Rows are points. To make a cloud, some directions were put in groups of two or more. Within a group, all points are equally far from the middle, so they leave a hole (a ring in 2 directions, a hollow ball in 3). The other directions are filled evenly. Then the cloud was stretched, turned, moved and blurred a little. Count the holes, and give their numbers of directions, smallest first.

Cloud (14 x 2):
-87	105
-163	41
-229	-116
-100	96
170	111
-227	-91
162	-410
325	-214
-160	44
261	-342
-187	2
272	-329
151	-414
327	-108
Holes: 1 (2)

Cloud (20 x 3):
366	-62	-146
183	-62	-149
-120	87	-42
411	17	-306
50	-154	-254
206	71	17
194	-70	-44
-76	196	5
-302	1	-134
-228	155	158
-294	84	-165
179	-204	-374
314	144	-201
146	-367	-205
223	187	-360
440	252	-429
410	-179	-94
285	-82	100
-96	331	-50
-109	297	106
Holes: 0

Cloud (32 x 4):
136	-130	260	-2
67	-26	243	72
-92	54	-60	-392
239	-188	247	-63
169	-350	-128	-110
86	521	-228	94
232	-286	-142	93
54	285	111	-295
23	343	-388	-43
114	-128	-205	320
-46	-216	-77	-325
200	375	-100	261
279	183	147	-317
34	-109	-126	-398
327	-291	-3	44
357	138	152	-264
-115	-306	67	-25
-190	462	-266	20
-269	361	-225	-42
-57	41	38	364
-288	77	-318	161
-288	-100	-135	178
161	458	-132	205
-75	526	-106	77
63	-85	-358	-41
-65	495	-37	69
12	-227	196	61
101	-199	-207	-274
93	46	252	32
35	-90	-365	38
221	123	240	-183
-68	20	27	369
Holes: 2 (2, 2)

Cloud (47 x 6):
156	-225	104	-177	-346	118
-177	-565	-151	164	-76	-216
372	2	-262	5	5	-88
-30	43	-269	156	-36	-473
-88	-292	-146	-320	272	-41
287	-196	310	207	-199	122
-85	-96	148	-243	240	-329
-324	44	368	136	-221	70
-264	-507	214	36	-81	-211
-331	8	-14	298	21	-136
-111	-364	350	12	-96	-5
-46	-217	419	-23	-174	34
282	50	248	68	28	-152
-354	-12	289	276	-85	-392
236	-249	-88	-16	-116	-463
17	60	-295	23	-116	-506
110	502	282	39	66	3
-225	-134	9	341	-101	60
382	120	50	3	-322	125
140	-47	277	-29	-380	-161
-189	-270	-290	204	-31	-31
145	-284	360	-122	-8	-204
-319	131	393	131	11	-148
-222	-175	17	-259	193	-95
75	254	-66	-58	-48	-530
155	-210	-174	26	288	-311
88	42	-46	-262	-248	-17
260	155	165	352	-144	-94
-65	49	460	249	-70	19
37	131	98	-272	-261	-467
240	-344	154	-285	-182	-244
-228	219	-324	160	-130	-324
30	24	225	-180	-278	200
-228	202	84	-23	190	-64
-277	-67	219	-165	-333	-46
359	-165	-257	88	53	-171
-210	-505	245	-272	-52	-127
-150	-59	331	-60	148	-203
203	37	155	27	-12	-396
-128	-178	222	239	-306	188
-43	-40	14	-368	-7	-51
-35	188	312	-121	68	57
-219	-498	-6	-139	-279	-48
57	82	226	375	-267	-199
12	151	-343	115	-209	201
38	-215	401	-37	-254	-78
274	30	-324	-149	48	123
Holes: 1 (4)

Cloud (53 x 6):
-257	344	-123	18	-140	197
-84	-2	146	-158	-483	15
8	-78	36	129	44	469
339	193	-30	148	-425	41
181	-83	11	-71	324	209
228	-38	-385	354	-222	115
335	308	130	162	-125	114
351	-220	-173	-87	-207	172
-45	286	-250	-78	177	29
-186	-345	-56	151	255	0
-84	-52	46	-48	381	183
-341	-158	106	-230	-55	68
-8	-227	-192	-291	10	-74
145	298	232	75	26	254
-170	-29	-439	273	-313	47
221	-358	-63	215	78	-130
-34	-324	-115	-70	-104	367
210	-245	-306	-113	-179	238
427	8	-118	172	104	11
-131	113	-56	295	-39	373
-15	206	262	-90	-313	-56
-19	126	-300	119	-330	-273
-333	-105	119	201	-351	-102
82	154	-323	420	-57	124
-148	219	222	-95	-333	92
32	-69	112	202	399	-161
-151	-298	168	203	68	-278
-181	90	-469	201	-175	127
-415	-69	-10	273	-19	45
-123	421	-41	220	-76	90
-195	-74	114	-129	-399	256
167	-344	143	191	-341	188
117	-173	328	171	-127	320
-258	-181	-37	70	-297	-296
-358	-53	-175	37	-458	18
-174	45	102	341	205	190
266	-12	-164	-150	-454	171
304	-333	-178	178	-144	197
194	-211	421	171	0	67
-175	211	51	148	186	-265
-243	-256	35	411	-18	-51
392	-8	-116	302	-6	260
-156	-112	-214	-144	-217	393
-179	103	290	131	256	-154
-253	-71	-136	-37	-9	-349
270	56	-293	131	-212	389
1	-110	-31	433	-34	323
305	139	270	334	-46	121
69	109	-223	41	-462	397
-11	-108	-178	300	299	-104
19	-175	39	524	-63	-130
119	349	82	42	-246	301
120	139	-295	-112	-77	379
Holes: 1 (6)

Cloud (84 x 8):
-45	80	-5	169	-215	207	607	7
39	-58	-281	-300	-216	210	-290	-411
86	204	84	-267	5	134	-157	278
-70	43	-84	-9	2	-161	479	-17
-191	105	211	402	6	200	61	-138
-36	194	-223	115	354	-126	-80	-57
165	-241	321	-3	-153	256	83	-37
-24	-174	16	-343	-114	-69	-30	157
13	148	-322	74	169	-87	15	-381
88	-149	-294	-398	-132	21	-196	-87
73	16	113	108	146	-55	445	240
33	-95	215	324	-62	209	144	-144
297	-136	-9	-492	-140	312	189	84
358	7	229	-142	-339	54	418	3
-223	-212	-178	-158	142	96	-312	-480
138	68	104	-263	-166	-72	250	321
190	-228	-254	-505	-125	-134	284	301
-102	-54	-304	418	-241	180	49	83
140	-442	412	-28	18	185	171	397
336	-74	111	295	300	56	111	-416
-25	574	207	91	-16	-29	-73	-161
188	298	-60	115	-272	-69	429	-26
15	388	-75	74	-94	61	309	-129
34	-37	-177	-102	122	413	-139	525
-279	81	-156	-255	103	85	-256	101
169	-263	348	-89	208	-107	-30	-46
116	-102	369	-193	-143	366	335	89
-322	122	299	-39	22	275	-71	-234
-23	-204	-163	455	-160	61	327	-81
-12	-60	-53	-385	-85	65	67	288
300	171	-136	-147	322	82	-22	-130
146	-65	387	41	81	119	397	372
80	72	134	-205	-71	-235	230	94
210	-600	-108	277	-18	-107	-67	-122
150	22	3	237	-253	226	634	96
21	139	288	-74	277	311	29	323
28	-206	472	-70	22	171	38	-157
-20	258	198	-278	94	-32	44	-189
-301	132	-26	-202	-323	210	394	116
-25	103	-186	-39	-213	243	160	110
9	-149	-246	457	-193	116	87	-108
114	300	345	143	-8	452	-73	-371
-17	86	137	295	182	-131	346	-13
148	23	190	-285	-253	-137	86	119
228	55	399	111	228	431	236	145
-14	7	-150	-320	262	191	-185	379
-139	-118	-115	155	64	352	-177	236
-207	188	-3	-16	-130	125	59	258
176	-95	-273	33	237	195	170	316
343	-238	-136	223	107	-201	245	-68
27	-24	145	425	31	11	-25	-242
-361	87	24	-178	-129	-48	37	149
206	-286	209	-79	39	-63	95	13
-299	-226	-393	147	22	358	-196	-113
-305	175	-54	-67	223	91	-415	-59
-248	-21	298	482	83	290	-81	-93
230	-34	317	294	242	401	25	187
-356	431	228	93	213	521	23	-138
451	37	-280	-3	-122	100	-389	-116
-200	253	-294	-259	293	445	46	-282
-107	183	-5	-147	-99	253	86	-518
-92	-38	-96	-54	298	-111	-102	120
-268	-130	53	-212	83	-236	161	-65
45	9	12	198	180	-49	-24	-103
-164	335	-164	-149	-139	186	316	-91
202	80	92	97	-86	-48	-199	-45
12	-286	506	315	-9	-134	17	-162
238	-208	-90	245	101	-78	409	56
200	-239	-145	-259	1	363	-162	-192
205	-78	-96	-161	327	-158	129	191
415	39	-136	68	91	57	525	109
300	147	-347	-400	17	319	292	173
-123	232	121	41	13	18	543	-77
-390	-264	415	71	-139	210	172	-169
-173	-30	-244	-95	74	100	522	-271
-11	271	-303	327	-293	143	-44	67
125	-13	329	72	252	158	400	524
-93	-76	-250	34	-10	-234	131	-219
-101	48	-109	-102	186	149	149	-490
-63	5	-389	33	224	8	227	19
-129	599	-127	-79	-342	278	-16	-13
215	-190	133	-63	-34	22	347	255
323	-360	-139	142	155	250	27	73
-266	-149	335	112	-3	-65	-64	-310
Holes: 0

Cloud (97 x 9):
303	344	495	57	388	-65	262	-111	-82
-206	10	253	195	115	77	402	73	151
245	-32	360	20	157	-556	129	-257	13
-164	-90	105	423	-109	-320	-54	83	-212
-169	90	559	-55	-36	-271	185	-329	-8
-157	118	455	-227	64	29	-22	-258	102
10	347	63	240	-103	222	99	-51	102
146	-179	-23	-40	399	-13	240	-104	-246
161	-66	199	381	198	34	119	-144	279
22	86	131	-122	-4	-82	-378	-40	-308
43	-102	-159	-362	-320	41	50	166	-429
-176	174	-278	-223	-73	168	125	363	-267
-203	111	65	386	64	-44	364	-32	287
-168	165	-78	-102	-262	4	-95	23	-499
-113	289	104	100	16	-62	-244	-9	178
-205	98	276	-158	-7	-176	203	131	-347
-140	201	470	144	46	-617	-154	-165	150
-112	270	133	325	58	-238	-33	285	-114
-37	-290	-55	-49	-51	-353	140	311	-348
-197	118	-339	-111	-214	55	275	476	-52
-150	-73	-145	204	-336	72	285	-178	-193
158	46	317	260	154	-216	-73	-555	174
275	294	209	119	118	-244	-48	-410	-332
-141	-214	86	141	-267	103	219	-93	-256
90	-169	15	-161	-37	-289	321	218	-303
-134	-105	271	-185	75	-96	-233	-232	-316
-110	416	29	107	136	16	430	-145	-21
-259	296	-74	70	22	-113	-159	-88	121
24	-204	-170	-48	135	-530	108	-167	-452
434	296	264	-31	-3	-164	-33	-311	-75
171	-244	-11	-109	161	-46	27	-143	-34
-115	20	-550	-20	-172	4	219	433	-145
10	120	84	447	141	-273	-31	-51	-388
300	276	-50	71	187	-299	97	67	-312
-172	-13	-75	116	-151	-159	-145	109	249
-225	111	374	297	268	-203	112	-52	351
-75	259	254	267	56	-381	-168	-448	-110
125	106	-317	155	-255	138	223	-96	-100
448	198	130	-15	-118	-45	-36	-94	-98
250	-35	71	-294	-20	-168	-204	41	-543
-368	-227	-120	8	-239	-86	43	-107	-352
-167	92	101	222	374	-169	126	-557	183
249	272	329	138	-231	106	157	-98	-88
152	122	52	35	131	-286	-124	420	-283
-71	-92	-368	12	-320	-414	47	205	-366
-237	47	302	64	331	-309	-2	23	130
16	176	349	351	218	-156	-54	188	-192
173	-209	-28	72	-71	-100	131	-120	191
105	185	-227	-180	-70	112	-111	257	-179
55	129	336	-149	-25	-128	78	431	-269
515	103	217	52	-135	-73	34	77	-262
-53	367	442	71	355	-326	-136	-64	-209
247	209	114	260	289	-230	143	-76	269
204	261	403	-31	186	158	31	-436	-22
-350	153	111	178	-113	-363	285	-58	-76
286	-100	195	109	418	-81	198	11	-217
-88	136	581	145	424	-108	152	-145	177
143	100	450	155	287	-189	-31	-232	-444
-55	356	290	254	-125	-263	-98	-313	88
105	181	98	-30	217	250	383	-117	-144
112	-47	-497	-219	-163	298	209	312	-407
172	78	-192	195	279	-122	11	-193	-10
-140	-155	60	172	173	-32	-104	344	-4
-354	46	-263	120	45	187	357	36	-283
-222	-180	58	-213	-174	-208	42	48	-456
-293	-142	-72	-27	-84	-79	13	55	147
1	154	205	-3	-35	-569	-260	-62	-76
126	-170	14	-93	-320	-252	246	-58	65
101	-56	-231	174	-211	-85	202	-180	101
-311	34	51	-95	-129	-159	201	-54	-520
338	117	211	70	339	-143	-18	-39	245
-86	23	142	-182	-98	-91	265	484	-263
145	179	225	-94	-132	-140	395	-312	-210
-38	105	-333	-135	-281	-203	222	459	-491
190	4	-204	240	-31	-348	0	-231	-423
185	-35	94	-367	6	-191	-184	-12	-568
-57	70	-14	39	73	378	309	-37	-218
401	307	323	100	380	-13	151	-10	32
64	-146	-166	-218	-406	81	259	202	4
-319	229	-92	-65	-38	-122	224	168	-506
-191	1	-7	-71	-44	-642	-21	-81	-151
-34	147	-118	43	-175	-493	-47	218	-207
129	-235	-103	-26	-46	87	292	-51	60
-124	14	448	238	135	-435	-112	-296	-93
-253	-64	168	160	149	-486	-215	-305	-336
182	351	24	-15	225	89	-18	-479	-194
210	37	18	-229	56	179	156	444	-133
-105	-93	110	-13	-194	249	70	-27	-381
60	35	180	-109	368	-346	21	-69	242
-86	-54	150	-336	-299	-173	114	-2	-28
-366	-110	-113	64	-105	58	128	-279	-149
220	-93	-103	306	13	-37	19	-142	100
28	87	334	-159	27	100	-188	77	29
71	271	-86	10	-128	-183	169	-482	-216
77	76	134	120	-173	-505	-120	241	-11
-100	-104	257	200	174	-133	-100	-528	-40
-128	67	116	345	-274	-236	402	-45	-29
Holes: 3 (2, 2, 3)

Cloud (101 x 9):
141	-25	128	360	360	-243	-58	-47	-147
-201	333	-97	254	230	320	-146	252	33
168	-378	253	218	-207	270	-186	-113	-241
-98	204	56	245	-102	210	-153	-319	-147
-70	-205	136	319	-317	103	-438	-182	-9
-385	292	-137	188	-84	494	122	75	217
-64	86	-216	-63	-218	-192	-18	303	76
215	-49	541	33	103	384	179	-195	147
-136	353	-319	206	47	-108	151	321	-185
416	164	294	325	-17	26	221	126	19
79	-72	-16	-114	73	208	135	-77	322
-120	-2	210	314	159	-210	-69	0	84
228	-225	28	179	29	-284	-531	-206	129
-61	137	116	-6	32	357	-76	-440	83
164	-272	159	-258	-332	49	-164	-465	85
352	72	84	-60	-213	152	174	48	187
270	-179	-165	293	-106	-37	-57	314	311
-70	-322	220	-349	-20	-219	-258	61	124
67	144	-124	331	-251	570	-183	-93	125
56	-393	215	-27	-217	30	-12	-297	-111
310	317	54	108	-81	-1	75	-58	95
-119	73	44	-115	366	-14	66	-68	204
-144	144	351	-200	106	176	-253	151	112
269	223	-380	263	-264	195	-67	245	81
-136	-37	441	-106	-111	159	254	-54	-157
-311	172	86	-1	34	-208	250	6	198
-108	47	-564	353	-178	295	-149	213	-388
285	-159	-300	457	-99	16	79	233	-24
-104	309	-101	-299	-97	-279	-126	-163	53
-58	80	394	-47	-302	433	333	-343	-12
-194	84	-40	422	-261	345	-10	214	123
-289	-60	133	129	-133	333	50	91	-50
43	-420	515	-101	-152	-176	122	-166	178
178	-37	187	119	-58	-218	122	-238	84
177	149	-64	483	9	511	-67	85	81
-51	-325	197	-228	-240	-89	-131	-306	-79
251	332	-106	206	-331	207	-150	-53	51
44	58	92	-38	-217	552	-37	-336	96
252	291	260	116	82	-36	-196	63	81
-156	500	-69	-23	-220	-55	-285	-186	110
-260	463	98	80	139	377	233	373	-202
-278	-166	37	-57	-1	-104	4	2	240
340	-290	122	13	-387	-49	9	165	31
215	-237	85	-224	370	-285	-246	48	-95
117	-35	-196	315	32	-37	198	347	156
-87	42	137	276	-22	-239	-26	262	154
220	300	-40	181	-229	401	-222	-95	-265
15	471	140	39	-67	-77	-103	-39	21
240	469	-107	84	-110	240	-205	39	-21
153	-118	-367	-58	-148	308	0	-159	9
183	18	96	115	64	463	283	378	-113
127	-456	433	6	-50	-23	123	-69	-104
78	139	214	-30	222	-205	-95	479	85
77	87	-616	-102	-56	-53	-259	148	39
28	158	203	-124	229	405	-57	-1	85
90	-19	352	-302	226	-112	-199	187	79
-357	155	178	99	12	293	-116	163	46
153	-144	-130	102	112	365	-476	-137	14
212	378	104	-130	191	16	171	129	243
91	69	0	389	428	379	-104	480	-132
-165	85	-214	259	-288	9	-309	298	89
-57	-31	372	-199	288	-265	240	168	106
367	175	-396	302	-342	152	-190	33	-115
260	-374	86	12	-339	296	-24	-7	-193
290	226	91	176	-177	88	-303	-22	-30
30	66	-175	-172	137	356	-284	-124	-135
120	288	201	-282	-239	-18	146	-302	244
163	-128	380	8	-188	-264	143	87	85
77	88	99	-12	-84	-83	-213	361	-301
65	291	448	202	239	-105	-75	228	25
386	-258	-150	97	-371	-45	-95	221	124
60	141	364	8	330	84	82	551	82
35	-74	270	-111	-334	70	449	-271	157
144	-81	75	332	-274	20	-175	-283	284
17	481	-335	-121	-199	60	-244	-45	296
151	-251	287	-133	188	162	-219	-238	299
47	130	-22	-22	-431	216	117	338	-40
-237	-4	298	-118	308	-122	87	-153	224
-28	15	-169	136	315	37	-390	-75	-33
177	230	6	232	97	362	-309	312	158
105	-82	102	-68	-99	-13	248	395	84
65	-129	-318	378	229	-57	-601	392	-177
223	155	-366	102	-32	-1	-376	64	228
52	115	237	34	143	38	-527	277	55
31	67	201	10	-265	532	423	14	11
-108	-3	-154	52	217	-213	-155	139	135
107	152	-209	132	261	131	-61	-225	1
245	255	12	-35	120	160	-160	383	126
-105	251	139	52	106	196	-157	441	-22
-326	84	280	-149	195	-55	108	-265	198
167	-336	99	-166	174	108	-453	-179	193
-254	210	31	0	-153	223	-375	-162	-213
36	188	355	180	212	-121	-136	399	-36
343	-151	401	156	338	262	-163	-67	-177
5	-225	218	-45	-17	59	-331	-479	176
188	186	26	435	250	263	-128	-116	-28
13	127	-190	263	-464	-11	17	108	-21
16	-324	242	19	-8	-121	271	220	322
307	-160	255	406	-51	428	-12	-2	-233
-159	556	-220	-95	-109	175	-331	257	42
-221	3	-50	204	-299	56	308	-91	178
Holes: 2 (3, 3)

Cloud (96 x 9):
214	-198	-176	28	58	272	145	108	207
100	22	4	-116	-179	224	-121	-62	6
11	-377	-105	-13	325	69	238	8	82
-185	-443	363	523	185	208	96	106	1
215	-308	-277	147	202	-2	157	-7	-174
287	98	-377	36	-15	66	-11	221	82
-247	-33	-13	162	80	66	231	-290	-275
-278	203	-141	-149	-77	8	-3	138	383
-216	-138	-20	218	19	70	51	182	478
271	-110	54	300	-63	66	-260	443	7
395	-143	-243	-192	202	85	339	79	62
273	-29	-36	263	-32	-117	-8	477	290
-225	215	86	-117	-208	-339	208	31	-49
150	131	0	-172	135	-167	229	-33	160
457	-13	-113	110	-363	-275	1	85	68
276	-165	-49	-44	26	-107	79	332	-328
16	-304	-318	82	218	-23	312	81	-287
4	-215	252	431	140	226	-460	48	27
-35	-108	62	-378	62	-199	474	-101	-146
65	181	120	371	-296	-158	60	407	422
41	-246	-285	4	173	-19	330	-251	-446
-252	-103	112	245	346	16	-56	-142	156
-212	140	50	301	-523	-299	-12	85	72
-404	-93	241	40	384	231	-87	-11	-26
19	-280	-180	273	-3	-352	80	135	246
335	154	264	193	-220	35	-28	430	134
153	-56	-279	-229	119	-37	447	-267	-526
228	-39	-176	385	-346	-154	184	331	336
2	151	166	59	-80	-5	-343	271	133
-36	4	-143	144	3	-178	360	415	-41
-185	130	-21	-26	57	-395	114	64	-302
-315	41	-74	-2	334	-209	396	205	-184
325	-114	46	-234	-48	-50	177	352	-303
43	-438	71	129	28	114	84	63	200
168	162	-207	-118	90	64	356	-114	-472
36	107	-56	124	362	122	-75	218	271
-510	-308	162	318	-181	-29	38	-80	-197
-140	-16	-283	246	-286	-428	329	50	-242
-41	-171	-15	155	-27	115	157	276	-421
120	-376	271	-14	161	10	165	63	-490
483	-53	-216	-163	80	101	127	25	113
-445	-315	115	448	-211	-417	17	216	-92
-321	-234	-88	-150	-194	-199	269	-274	-60
-43	218	-83	-319	26	13	373	193	289
-177	-177	25	117	283	-60	-118	-179	141
282	-289	30	-58	41	303	226	-103	-395
-155	-80	245	285	-178	-297	319	11	163
-66	-107	-15	177	-89	176	166	101	340
31	38	27	289	-77	30	-23	115	-437
-506	-233	-121	5	287	-211	7	-144	-322
-113	74	180	453	165	-24	298	255	-78
-359	67	151	-195	-31	92	94	42	75
94	-87	-22	35	-280	-166	-56	-258	56
-183	-59	-154	247	-256	-500	434	86	-109
157	147	170	184	-94	-6	68	536	48
-36	-281	-86	307	57	-360	318	-249	-152
-245	-11	333	-62	37	27	186	233	-108
246	-174	-231	2	-155	-170	-87	257	29
-222	-93	352	167	276	211	-274	215	2
369	135	-202	73	149	139	208	343	182
-284	-392	40	328	319	-242	100	-86	-274
-150	225	-310	-14	-36	-19	93	369	74
230	-199	-80	299	-266	-412	290	40	-313
106	-240	-196	372	-240	-69	-250	-107	218
-48	14	71	119	246	369	161	97	-401
130	25	337	0	331	182	117	-2	-385
72	-324	57	217	138	247	324	84	-433
-233	107	-29	192	85	-439	262	57	-94
-123	-122	-61	107	-76	-335	589	12	-222
195	178	-37	-111	-315	-115	120	2	-327
-202	-130	-220	156	194	70	142	352	3
-315	-76	-292	114	-107	-279	190	305	50
-71	127	218	378	225	-49	161	305	-96
-501	-269	80	5	151	-48	79	-345	-290
-295	-2	-103	167	39	-116	426	-159	-385
-269	-249	70	145	-425	-346	231	-94	-29
-172	-144	-294	158	-37	-245	359	123	-360
-358	-476	-51	146	258	-150	195	-90	-423
22	133	87	-179	-155	-376	157	-15	-62
55	-397	-224	248	68	-101	-5	-191	-29
-217	94	290	269	-138	-153	131	336	-18
38	73	-293	257	98	128	43	26	23
-41	-159	98	-279	193	-147	554	-106	-324
288	-61	14	-33	-122	211	-282	228	166
176	23	75	-230	-94	-334	261	-45	-270
233	-55	-66	-55	22	-230	449	171	101
-85	-372	426	256	54	-61	-134	-164	-184
-194	-344	-244	-218	46	-104	-101	-73	-216
108	-143	-360	-302	-257	-21	80	25	52
-89	136	-52	108	138	-381	105	165	79
413	-8	20	120	-365	-136	-198	113	170
-255	244	-135	16	276	-17	280	262	-131
-361	46	-1	473	173	-108	136	245	7
351	-84	6	407	-228	-49	-278	429	222
-155	-113	329	469	-3	211	-384	208	382
-62	220	195	172	-281	-320	-83	126	104
Holes: 2 (4, 4)

Cloud (98 x 9):
157	-126	-250	76	-145	-318	-71	139	53
103	-295	521	267	-283	-125	95	104	-91
388	179	9	80	-229	342	-282	185	-78
24	-313	46	47	258	-434	-137	-53	315
154	-65	54	-119	-23	-294	-316	-537	120
39	264	210	403	237	99	1	111	-242
23	-196	67	-96	-108	-340	151	86	386
-58	225	-99	142	200	2	-49	-96	-377
54	-62	-41	-18	49	289	88	42	-205
101	-27	309	323	35	-4	8	-314	189
136	-471	-233	91	-196	-53	-316	209	44
-190	-390	86	411	-373	-235	115	27	256
298	253	-135	-188	-145	-203	-232	-106	-227
-392	-144	-34	-192	142	-230	129	41	-79
-144	93	156	-184	348	-458	168	84	130
282	-70	215	157	-57	-207	288	4	-164
-137	-88	-10	-502	350	-39	-81	312	1
17	246	81	556	-345	-117	197	-239	-19
-94	314	350	6	191	28	32	-191	-96
144	208	366	278	-117	98	-167	-228	-379
170	285	64	-4	-40	283	-355	-24	35
-137	130	-264	-288	357	-55	-118	-77	89
43	-309	-299	242	-62	-58	-162	12	-239
241	375	493	-41	109	70	-103	-229	-329
-226	57	-201	-152	46	-306	-130	155	185
197	296	414	97	-189	-125	-232	82	-248
60	-261	204	26	-21	-363	75	-40	-212
133	-298	-258	316	-268	-73	-47	-57	-177
229	-40	798	123	41	-92	-92	78	-3
292	312	-6	60	-7	383	-463	98	-95
167	204	57	215	-410	109	-37	-84	-101
-332	88	149	-59	148	31	-190	252	-153
397	37	51	407	-247	67	-165	-90	132
-40	-158	32	451	-435	-30	89	-322	-7
277	471	270	381	183	-134	309	194	110
52	-249	-98	-353	44	0	-168	377	207
-76	174	37	-128	353	-465	109	169	256
-34	-217	238	36	113	269	-166	134	245
259	68	-323	173	-8	-472	99	-65	148
200	125	259	236	172	300	56	390	-180
-227	10	220	17	-133	118	-337	-219	-166
183	-365	136	128	-188	47	7	-338	-225
68	-68	87	113	-339	179	31	-134	-314
-70	-367	-147	151	-200	-500	141	-119	521
-254	-319	-22	55	152	-152	256	267	96
33	388	-246	-65	462	-117	156	61	-160
213	314	209	-180	32	-177	-312	241	-11
121	-126	438	217	-158	319	-377	306	-246
-296	63	-240	-19	-143	-403	336	314	119
298	15	-2	467	-403	-21	-36	-112	41
-48	-89	-138	-470	39	86	-91	360	182
106	496	208	73	272	-224	145	-259	-117
-46	-156	67	119	-357	-235	133	249	96
123	-277	195	118	-146	27	91	-310	-76
-293	81	-276	53	-164	-406	264	-363	-109
-73	-441	-156	159	-245	-105	-91	243	85
-244	-87	-34	-128	-280	291	-66	221	-97
23	19	-234	-156	-76	-14	-109	377	-278
76	203	-297	125	140	179	176	191	174
11	-79	-133	-431	224	28	-255	-164	-52
207	-117	323	329	-435	109	-53	-290	-284
278	-44	-205	-232	-149	-118	-116	-219	-1
351	-249	-298	101	-180	170	-302	229	-14
12	-275	345	-260	-74	-51	63	13	63
198	-204	59	315	-414	161	-99	-141	-261
-105	104	-1	-247	86	-378	-125	-120	255
107	-261	606	208	-96	-171	157	97	78
56	16	146	-39	391	-188	-55	159	-117
-12	-18	-295	170	-54	-166	89	-123	-300
-320	-184	-33	-334	24	-43	-52	226	-214
107	-24	87	156	-170	178	-299	-125	229
414	326	156	-22	-48	345	-271	161	-68
232	131	-100	-332	309	100	-227	-30	-290
-209	235	-172	-77	-333	11	241	96	-44
180	-111	-156	136	-319	-243	1	-178	-257
-129	76	357	22	127	293	-154	-94	-149
-205	326	152	98	-90	-91	-16	261	248
299	59	393	137	-94	65	53	-229	-53
224	446	120	-258	156	382	-392	88	-117
-203	154	276	-567	342	-2	-133	185	-202
63	76	-52	-205	-130	-53	31	-181	-494
77	-27	382	28	28	-8	-53	261	330
-163	-77	-102	32	251	-224	209	289	-132
141	-261	427	79	145	236	-305	319	218
202	-306	-42	67	-237	-69	-194	-113	-379
-67	-603	328	116	-139	-289	123	-135	105
-339	-49	127	167	3	-74	-144	-307	-83
103	202	-332	44	-324	-194	195	-76	-43
-85	116	-379	-310	-142	-177	14	-71	73
141	-39	-96	121	-232	213	-39	359	-275
300	23	597	344	121	-20	-111	3	-115
246	71	-91	126	162	-161	292	262	65
380	128	-136	-160	19	-251	29	102	-20
-218	-7	351	392	-94	-158	30	-455	-17
178	-125	-343	191	-279	34	-74	-96	110
109	-127	95	338	19	-309	413	97	-34
315	6	24	-150	335	61	-333	-4	-245
90	417	154	-383	213	446	-386	166	-83
Holes: 3 (2, 2, 2)
